Each row is a point. Each copy is the shape, with its points in the same order, turned, moved and blurred by noise. Some copies are also mirrored. Which?
In the rows, 128 means zero.

Shape (9 x 3):
[[154 161 128]
 [164 136 167]
 [ 78 116 126]
 [103  73 149]
 [155 142 111]
 [152 148 112]
 [ 96  94 125]
 [126  40 171]
 [129 162 116]]
Copy 1 (9 x 3):
[[149 166  74]
 [191 147  92]
 [124 173 159]
 [151 123 174]
 [131 145  79]
 [127 152  77]
 [131 144 160]
 [181  90 184]
 [126 173  89]]
Copy 1 is: only turned
Copy 2 (9 x 3):
[[143 147 103]
 [146 182 144]
 [101  99 156]
 [113 129 209]
 [162 145 119]
 [152 147 115]
 [116 107 171]
 [135 147 235]
 [136 139 107]]
Copy 2 is: only turned
Copy 3 (9 x 3):
[[109 153 158]
 [158 157 164]
 [125  88 116]
 [166  99  93]
 [111 160 136]
 [102 152 139]
 [137  97  96]
 [208 121  77]
 [ 92 132 154]]
Copy 3 is: only turned

Shape (9 x 4):
[[160 128 156 177]
 [152 199  99  91]
 [140  89  87 177]
 [121 126 128 113]
 [134 122 114  85]
 [150 124 165 175]
 [104 141 142 191]
 [142 154 125 148]
 [104  72 125  72]]
Copy 1 (9 x 4):
[[167  82 172 110]
 [180 146 119 204]
 [144 150 153  72]
 [124 118 125 145]
 [131 128  94 151]
 [155  74 173 114]
 [129 111 205 125]
 [162 121 159 147]
 [ 77 118  76 125]]
Copy 1 is: mirrored
Copy 2 (9 x 4):
[[163 121 135 180]
 [158 185 169  80]
 [108 154  96 179]
 [131 124 111 111]
 [139 141 100  84]
 [167 110 130 172]
 [115 108 157 169]
 [152 147 155 144]
 [120 108  57  76]]
Copy 2 is: only turned
Copy 3 (9 x 4):
[[137 149 147 187]
 [ 39  84 123 156]
 [146 161  75 153]
 [121  98 128 133]
 [117  69 109 138]
 [146 148 156 179]
 [124 176 154 135]
 [ 98 133 133 161]
 [164  56 100 107]]
Copy 3 is: mirrored
Copy 4 (9 x 4):
[[153 167 153 169]
 [121 117  46 146]
 [133 180 165  88]
 [131 106 133 131]
 [140  92 119 112]
 [149 168 162 172]
 [ 87 168 161 166]
 [122 151 117 151]
 [151  60 160  95]]
Copy 4 is: mirrored

Shape (10 x 6):
[[ 80 158 163 105 106  91]
 [ 64 117 182 154  91 168]
 [155 168  96 106 120 114]
 [141 146 111  93  83  92]
 [ 73 104 115 107 158 161]
 [123 113 172 150 160 124]
 [104 104  73 163 174 141]
 [ 93  87 180 144 110 147]
 [126 161 104  99 146  81]
 [109 134 150 130 102 163]]
Copy 1 (10 x 6):
[[203 146 105 167 127 124]
 [183  82  78 122 119 190]
 [143 134 185 155 104 109]
 [162 123 146 190  94  88]
 [135 163 100  89  85 151]
 [140 117 113 102 170 125]
 [ 71 157 127 120 116 155]
 [163  85  69 116 128 142]
 [149 175 157 159 123  91]
 [171  96 125 126 101 153]]
Copy 1 is: mirrored
Copy 2 (10 x 6):
[[ 52 118 155 167 151 102]
 [ 39 121 127 113 187 178]
 [121 121 113 151  85 101]
 [ 94 115 158 145  81 109]
 [ 62  80  79  90 159 103]
 [119 114 132 112 191 121]
 [105 132  78  55 142  84]
 [ 69  98 147  94 183 161]
 [104 118 125 148 113  60]
 [ 78 111 114 128 146 159]]
Copy 2 is: mirrored
Copy 3 (10 x 6):
[[ 63 150 178 127 147 162]
 [108 186 135 199 164 158]
 [128 114 165  81 116 114]
 [111 102 198 111 142 118]
 [137 116 113 152 118 197]
 [ 96 130  86 132 168 145]
 [133  86  84 148  83 141]
 [113 142 119 187 183 157]
 [ 88 101 157  81 114 145]
 [135 164 140 151 150 142]]
Copy 3 is: only turned
Copy 4 (10 x 6):
[[121 128 154 115 205 152]
 [ 97 190 155  91 138 186]
 [136  65 143 142 139 116]
 [142  77 153  95 161 113]
 [143 131  91 128 135 207]
 [140 177 110 148 141 128]
 [104 113  50 141 106 157]
 [131 190 129  90 137 160]
 [139  78 117 150 182 126]
 [122 143 154 115 122 163]]
Copy 4 is: mirrored

Shape (12 x 8):
[[129 126  54 122 164 102 152  83]
 [155  64 133 160 115 182 145 158]
 [ 98 162 102 122 135 178  68 127]
 [160  84  99 145 110 152  91 100]
 [102 158 108 181 104 100 156 140]
 [111 106 133 123 141 159 111 107]
 [137 117 134 107 175 102  67 189]
 [120 136 123 210 154 112 114 144]
 [152  95 100 142 136  79 132  85]
 [171 107 127 173 127 138 144 121]
 [ 81  81 119 106 136 131  66 194]
 [150  99 153 116 153 169 189 150]]
Copy 1 (12 x 8):
[[145 128 174 132 139  85 173  60]
 [187 106 105 162 163 168 131 163]
 [199 188 149  97 106  91 117 144]
 [191 140 140 191 114 105 123 123]
 [ 96 186 121 116 132 139 167 116]
 [189 138 145 123 109 133 104 114]
 [153 120  78  99 138  55  70 133]
 [141 188  74 131 155 122 134  86]
 [126 123 137 168 119  99 135  74]
 [161 130  93 170 131 143 158 109]
 [148 148 123 104 165  89  46 166]
 [171  70 108 106 134 162 154 131]]
Copy 1 is: mirrored
Copy 2 (12 x 8):
[[110  62 150 119  86 127  98  73]
 [122 110 167 142 102 122 181 187]
 [192 127 105 150  74 161 100 133]
 [152  94 173 109  97 118 120 159]
 [123  88  88 158 139  72 136 100]
 [133 136 132 125  87 131 106 154]
 [123  88 109 178 143 178  68 187]
 [145 100 121 199 124  74 102 140]
 [107  67 160 112 132  96  84 120]
 [126 101 177 155 129 105 136 144]
 [134  85  72 151  90 162  90 212]
 [ 68 133 139 157 120 161 175 141]]
Copy 2 is: only turned

Shape (13 x 9):
[[142 159 135 135 117 152 136 127 153]
 [137 116 151 129 178 146 105 139 165]
 [131 130 145 141 118 107 124 126  86]
 [111 130 151 140 122 151 136 134 134]
 [150 123 148 109 113 143 120 132 128]
 [ 70 113 145  75 138  97 146 124  61]
 [130 188 152 124 111 104 121 137 157]
 [103 113   7 132 117 121 130 120 115]
 [122 118  97 128 107  94 142 137 125]
 [135 118 151 131 108 101 116  70 166]
 [144 134 139 123 203 143 147 125 156]
 [145 129 121 123 145 134 143 129 151]
 [105 117 132 116 138  99 152 123 143]]
Copy 1 (13 x 9):
[[142 109 129 114 133 126 158 158 144]
 [140 144  98 126 169 183 159 145 141]
 [145 134 118 153  90 143 117 108 162]
 [121 127 128 139 123 151 150 139 127]
 [161 126 131 108 115 160 135 129 132]
 [144 199 158 168  78 148 159  74 137]
 [163 130 100 119  94 114 176 166 154]
 [ 63 142 132  83 121  78 142  48 163]
 [124 127 112 116  93 125 157  84 150]
 [132 119 125  94  85 183 164 140 193]
 [150 131 121 142 186 160 184 128 167]
 [143 120 127 112 146 146 170 117 147]
 [127 139 121 132 103 156 192  98 150]]
Copy 1 is: mirrored
Copy 2 (13 x 9):
[[118 130 117 107 149 129  96 137 129]
 [162 130 121  80 141  89 127 119  89]
 [127 158 116 150 117 127 153 107 136]
 [ 98 127 122 109 133 115 130 125 106]
 [137 144 124 111 106 122 122 148 121]
 [102 122 100 111  41 129 172  80 155]
 [118 152  90 108 143  94 103 128 160]
 [156  24 117 178 120 143 129  96 151]
 [136 101  97 146 125 126 152 135 152]
 [133 131 167 104 144  94 154 149 177]
 [164 123 103  53 148 128 130 100 103]
 [153 113 105  94 145 131 129 130 129]
 [125 106  98 103 123 111 167 126 147]]
Copy 2 is: only turned
Copy 3 (13 x 9):
[[136 137 157 155 125 131  97 123 143]
 [123 118 172 173 165  90 148 151 137]
 [144 102 117 130  95 113 123 131 102]
 [129 127 167 127 117 124 124 139 117]
 [129 106 134 131 138 107 112 141 148]
 [105 107 117  81 126 114 143 156  44]
 [103 115 154 171 119 114  66 122 111]
 [ 92 149 100 126 147 153 186  47 118]
 [ 92 146 111 131 104 107 135 103 118]
 [132 134 164 129 134  46 103  94 128]
 [135 150 152 181 186  94 139 159 113]
 [121 146 133 154 153 106 132 128 134]
 [ 99 158 147 138 130  90 135 128  90]]
Copy 3 is: only turned
Copy 4 (13 x 9):
[[163 142 134 146 131 177 166 125 148]
 [172  96  88 175 146 154 134 103 162]
 [145 148 148 152 106 108 122 131 145]
 [152 111 145 153 124 151 150 133 165]
 [168 139 134 149 157 135 138 135 163]
 [155  83 157  94 110  74 100 152 127]
 [185 158 133 117 104 160 155  93 150]
 [115 149  75 125  87 171 101 223 123]
 [127 151 109 116 107 132 130 152 156]
 [119 147 137 127 146 173 100  87 156]
 [153  85  83 162 143 149 162 100 116]
 [148 125  97 143 140 154 147 128 140]
 [131 109 113 110 116 135 131 118 152]]
Copy 4 is: mirrored

Shape (14 x 9):
[[218  63 145 141 125 121 122  91 118]
 [133 103  85 115  81 107 145  96 120]
 [101 139 109 110 118 211 129  95 122]
 [107 127 117 141  90 129 134 116 101]
 [103 136 129 115  93 144 138  92 176]
 [105 115 141 142  98 120 142  94 114]
 [154 149 119 136  90 121  16  98 103]
 [106 120 139   7  77 114 139 118 133]
 [120 115 127 135  91 151  64 100 111]
 [126 126 100 143  68 122 146 171 102]
 [136 125 124 123 195 104 134 186 107]
 [101  12 119 139  86 136 136 152 141]
 [107 152 127 139 165 157 121  94 108]
 [141 151 145 143 191 126 130 161 108]]
Copy 1 (14 x 9):
[[163  76 148  86 183 139 143 114 121]
 [117 113 152 157 130 106 151  69 107]
 [114 105 112 154  70  73  93 126 149]
 [108 128 123 165 111 136 120  87 131]
 [109 164 137 130 109  72 133  90 143]
 [107 143 106 147 139 126 129  85 128]
 [193 102 129 143  86 161 167  76 196]
 [190 172 124 146  95  56 114  50  66]
 [163 119 121 161 114 128 131  95 187]
 [108 130 175 165 101 163  97  72 107]
 [141 151 142 130  81 177 142 174  69]
 [141 155 182 189 201 120  88 129 119]
 [111 121  90 137  81 122 143 146 136]
 [125 141 118 109  73 174 134 166  97]]
Copy 1 is: only turned
Copy 2 (14 x 9):
[[211 146 121 163 174  97 136 147 108]
 [128 125 114 174 162 104 111  74 154]
 [ 98  67  61 134 166 143  92 141 155]
 [122 102 112 147 136 128 133 103 176]
 [ 95 115  46 138 157 118 140  94 132]
 [127 101 104 149 152 114 166 105 166]
 [143 154  98 224 125 200 122 147 156]
 [ 69  74 122 176 145 132 130  57  61]
 [132 107  79 197 129 149 130 145 156]
 [125 120 132 129  90 116  97  85 168]
 [ 90 158 176  97 134 116 130 169 129]
 [126  96 105 169  90  19 128 131 142]
 [ 98 110 102 122 183 156 144 163 171]
 [107 154 148  82 141 149 143 172 138]]
Copy 2 is: mirrored
Copy 3 (14 x 9):
[[167 135 202  93 127 144 176  93 180]
 [178 111 101 116 116 106 123  93 156]
 [109  69 115 163 119 114 110 156 203]
 [115 118 105 141 101 106 123 104 155]
 [143  88 102 115  83 111 133 169 159]
 [114 117 102 103  95 115 142 108 161]
 [118 124 207 131 105  39 109 115 126]
 [180 149  99  88  80 118  44 162 194]
 [111  98 169 131  89  84 107 110 154]
 [142 151  99 178  92 131 121  94 133]
 [ 97 165 137 128 170 183 105 137 113]
 [150  79 128 115  62 201 105  69 138]
 [ 75  99 124 126 155 110 132 150 167]
 [ 75 162 149 134 166 158 135 156 131]]
Copy 3 is: only turned

Shape (15 x 11):
[[127 146 146 119 142 119 116 168 105 145  70]
 [131 100 126 156 168 119 125 139 131 155 144]
 [ 75 136 154 144 121 122 104 122  81  83 142]
 [143 124 153  99 146 102 152  92 152  80 120]
 [138 115 137 146  92 109 116 173 115 126 119]
 [100 115 120  78 165 136 145 166 139  57 139]
 [131 103 161 167 122 107 141 169  96 102 121]
 [135 134 158 166 120 222  81 126 130 143 125]
 [ 39 110 130 161 117 151  81 135 148 112 129]
 [129 160 158  92 144 101 131 178 139  85 143]
 [121 150 128 129 109 249 104  89 131 157 120]
 [136 109 131 121 120 107  52 121  88 162 107]
 [ 42 146 148  87 120 110 145 174 125 144 141]
 [140 105 110  36 162 120 145 171 141 123 124]
 [135 121  78 168 147 105 127 138 132 132 135]]
Copy 1 (15 x 11):
[[126 139  83 154 147  82 124 122  88  81 110]
 [165 164 116  97 158 108 125 125 117 120 151]
 [ 82 166 134 149 156 137  73 144  76 108 168]
 [ 93 121 150 126 122 137 142  70 116 130 139]
 [154 161 119 169 148 101  82 116 129 107 120]
 [ 70 186 100 112 138 162 127 102 114 137 102]
 [138 166 131 145 184 118  75  95 107  92 126]
 [121 163 121 112 134  20  70 152  93 172 141]
 [126 173 112 156 160 131  94 177  68 186 147]
 [ 80 179  87 156 139 127 128  82 137 107 139]
 [104 122 108  85  86  31  68 174  88 180 133]
 [156 161 144 163 108  79 130 170  93  80 148]
 [123 167  37 157 118 168  96 120  81 124 154]
 [121 177  83 110  88 141 162  91 129 105  83]
 [154 135 123 109 173 124 125 156 156 117 137]]
Copy 1 is: only turned
Copy 2 (15 x 11):
[[140 111 160  87 148 136 137 123 120  87 145]
 [136 162 161 137 134 140 113 153 122 143  95]
 [102  85 110 179 143 149 148 129 115 135 141]
 [ 94 136  96 109 134  57 128 126 104 131  99]
 [137 127 132 113 113 150 149 172  90 111 154]
 [ 69 108 120  97 159 105 110 135 108 192 153]
 [131  92 150 134 123 136 135 175  69 130 119]
 [192 105  83 136 119 160  76 157 174 120 127]
 [ 87 109  94 151 172 193 122 180 156 132 126]
 [ 75 115 149 106 107  91 118 134 115 133 171]
 [205 114  58 123 143 139 108 135 212 144 122]
 [142 161 112 130 124 187 140  99 108  86 127]
 [ 77  94 157 105 137 149 188 140 172 147 145]
 [100 158 137  37 124 110 140  96 121 179 138]
 [140 182 144 148 166 123 133 172 109 137 131]]
Copy 2 is: only turned

Shape (16 x 12):
[[163 174 175 106 181 144  90 121 108 158 118 146]
 [ 87  70 129  88  86 114 140 113 157  77 129 109]
 [ 83 102  92  69  77 129 126 145 140  84  98 114]
 [ 93 162 154 162 134 156 114 114 180 165  76 105]
 [141 134 140 161 173 161  58 121  92 129 117 151]
 [118 135 126 112 107 159  82 129 133 114 117 177]
 [100 125 112 124  55 118 140  94 171 140 140  66]
 [156 176 116 118 145 150  62  94  98 155  79 155]
 [ 96 111  75  80 134 181 129 144  90 121 152 163]
 [118 183 118 121 178 149  58  88 132 107 143 159]
 [132 111  78  99 125 131 133 143 177  85 117  99]
 [ 81 135 127 117 137 101 121  81 175 179  86 127]
 [136 198 139 129 161 133  62 158 110 146 137 190]
 [ 72 138 130 120 126  99  78 123 157 142 105  53]
 [ 87 112  99 147  89  75 165 116 145 104 100  93]
 [159 129 121 139 165 128  37 135 139 164 132 160]]
Copy 1 (16 x 12):
[[118 135 138 165 122  99 208  99 139 139 157 115]
 [127 109 184  98 122 147  47 151 157 178 128 149]
 [138 157 180  75 103 152  71 157 127 155 108 152]
 [116 117  78 147 113 155 151 171 138 125 168 176]
 [153 162 131 159 168 134 164  87 142 115 184 125]
 [154 145 158 100 118 130 134 122 163 101 156 131]
 [156  67 129 112 129 143  87 170 130 158  94 197]
 [138 170 145 141 158 104 202 131 138  93 139 148]
 [197 175 147  67 128 100 114 120 133 169 147 102]
 [126 143 144 105 150  89 172  80 139 117 190 173]
 [113 119 151  86 130 124  70 143  83 139 131 134]
 [108 135  99 147 119  92 117 178 168 144 135 189]
 [140 159 116 126 105 102 187  56 152  89 150 126]
 [122 138 124 160 109 145 104 131 111 160 128 224]
 [105 122 109 104 153 159  60 151 149 163  80 168]
 [152 147 133 176 135  86 138  88 132  77 163 136]]
Copy 1 is: mirrored
Copy 2 (16 x 12):
[[118 105  88 148 192 159 188 124 104 157 150 149]
 [134 181 173 125 132 127  90 167 133 114 138  56]
 [142 195 181 143 148 123  83 124  97  90 149  82]
 [ 99 188  84 143 175 130 121 167 100 126  89 181]
 [112  97 125 119 163 163 177 138  44 138 101 131]
 [ 80 139 146 133 149 155 138 119  76 117 151 104]
 [138 203 116 159 113 159  67 129 144 104  83 109]
 [ 97 123 122 167 188 164 196  97  70 117 111 151]
 [142 104 132 121 163 147  90 113  57  62 164  76]
 [115 112 113 188 138 163 183 158  59 102 148 138]
 [156 189 160 119 118 126 124 132 115  74 154 126]
 [ 94 149 125 176 178 122 103 171 144  99  91 155]
 [ 91  83 123 162 160 146 158 114  54 143 175 174]
 [169 187 146 188 169 140  95 174 105 136  82 159]
 [143 175 163 142 118  84  79 137 138 109  71 106]
 [104 105 168 124 155 198 164 140  85 126 129 176]]
Copy 2 is: only turned
Copy 3 (16 x 12):
[[ 38 101 105 140  80 130 146 150 108 167  82 147]
 [162 119 159 131  96  85 109  86 126 111 191 146]
 [131 117 159 116 123  78 143  99 103  77 195 133]
 [ 88 127 172 185 169 136 149 138 112 156 118 195]
 [ 68 131  87 185  82 150 159 136 130 112  87 149]
 [ 94 128 129 157  92  71 174 128 127 102 118 146]
 [134 173 191 145 142  95  75 138 114 135 178 143]
 [ 24 127  85 153 128  98 142 151 112 114  95 146]
 [106 116 139  88  72 109 166 166 154  57 137 132]
 [ 79  91  81 190  92 105 152 196 122 127 128 136]
 [142 113 145 130 144 110 143 119 140 119 174  97]
 [103 133 122 135 168 103 120 147 121 164 152 219]
 [ 68 123  96 154  78 103 198 178  83 139  73 139]
 [ 99 144 144 163 141 144 131 133  68 146 199 169]
 [176 141 149 127 164 114  90 111  86 109 148 152]
 [ 66 166  71 161  95 126 181 145 134 159 112 140]]
Copy 3 is: only turned

Shape (17 x 12):
[[100  82 141  70 119 129 164 149 144 145 111 126]
 [146 135 188 136 180 182  81  39 183  87  96 151]
 [145 110 105 156  85 143 153 131 108 165 158  95]
 [191 119  80 122 131 171 105  86 120 152 136  87]
 [ 92 105  96 138 132 109 118 142 138 109 118 111]
 [ 88 173 142  94 126  96 145 163 153 162 158 117]
 [118 191 140  64 167 157 158 141 153  97 119 107]
 [163 100 193 147 187 162  83 112 189  72  89 151]
 [122 130 136 109  83 120 170 160 148 161 160  79]
 [123 163 163  84 120 165 119 111 123 120 122 190]
 [131 130 140 139 128  78 176 106 129 117 119 109]
 [148 145 154 109 155 200  86  76 160  70 162 151]
 [175 131 107 149 154 109 149 159 111 157 149 107]
 [139 164 162  55 133  87 108 119 168 106 138 139]
 [143 103 134 121 101 140 129 146  72 124 147  67]
 [139 176 170 103 125 168  82 112 177  88  71 144]
 [102 108 145 127 150 108 129 141 102 173 125  71]]
Copy 1 (17 x 12):
[[106 104 120  90 144 136  84 124 189 113 140 154]
 [145  67 157 182 114 181 118 104 114  22  33 147]
 [147 163 131 107 137 107  95 103 126 137 130  61]
 [155 157  95 127 159 128 151  88 129  90  83  72]
 [159 136 130 137 123 107 116 106 134 135 139 168]
 [ 74 107 112  98 114  92  87 142 100 153 115 153]
 [103  85 100 126  91  77 110 160 156  88  64 150]
 [177  89 166 171 141 177  92 117 146  71  24 180]
 [ 99 120 138  81 144  78  71 105 139 154 116 104]
 [ 88 122 151 137 118 149  98 187 130  54 100 131]
 [110 108 147 145  97 130 111 100 165 168 102 114]
 [133 147 124 154 100 136  91 112 117  15  37 137]
 [153 151 102 118 128 128 117 136 127 181  85 106]
 [ 44 122 134 139 129 123 113 133 133 106  66 176]
 [135 157 109 153 162  83  72 115 163 128 123  89]
 [117  83 187 160 137 117 130 162 128  48  62 159]
 [136  99  85 142 156 111  83 107 128 163 139 123]]
Copy 1 is: only turned
Copy 2 (17 x 12):
[[ 93 155 152  97 142 112 172 145 109 108  81  75]
 [124  78 162 115 125 180 135 194 212 147 139 150]
 [173 184 135 147 114 121 134 131  66 147 116  94]
 [142 150 154 188  93 118 120 198 111 168 128  83]
 [ 84 139 102 129 123 131 123 114 102 130  97 102]
 [107 104 178 118 123 147 158  88  51  96 110  86]
 [ 58  99 205  96 151 153 124 135  93 140 158  87]
 [ 99  96 131  85  95 140 127 197 204  98 164 160]
 [135 167 162 110 119 132 167 110  45 123 125  67]
 [ 97 116 195 143 151 137 175 126 138 133 130 156]
 [135 121 125 100 130 118 135  82 134 150 129  76]
 [ 96 146 191 141 108 196 123 171 175 145 167 168]
 [144 132 149 142  94  82 101 114  93 113 144  87]
 [ 68  86 182 113  84 154 182 107 120 139 146 106]
 [119 188 118 164 130 112 151 139  86 116 169  69]
 [ 82  78 161 106 134 150 174 183 135 151 161 161]
 [136 124 116 141 143 111 133 129  92  86 114  41]]
Copy 2 is: only turned
Copy 3 (17 x 12):
[[174 154  84 134 133 172 143 143 127 178 121 147]
 [ 74 104 108 120 103 183 153  77  36  55 108 142]
 [133 126 156 140 160 132  82 172 142 149 172 130]
 [108  78 127 146 119 124  45 147  90 130 137 149]
 [102 129  97 135 157 113 150 163 139 149 109 136]
 [146 185  80 121 110 146 127 176 160 126 130  76]
 [130 149  43 108  55 133 144 146 109 115 165 125]
 [ 99  96  80 159 133 180 175  85  85  43 111 170]
 [172 144 100 127 151 150 106 179 146 150 174  93]
 [124 164 134 162  55 158 154 107  99 124 131 117]
 [148 157 111  94 161 101 129 117 129 119 142 129]
 [ 64  83 105 147  71 175 141  85  83 100 149 113]
 [135 135 109 139 138 113  70 150 177 102 147 152]
 [153 145  60 143  89 132 138  99 114 108 104  68]
 [119 145 101 177 167 119  86 144 119 164 188 136]
 [124 123  93 166  78 142 180 135  51  71 124 120]
 [119 186  81 135 174 141  84 165 126 138 131 141]]
Copy 3 is: mirrored
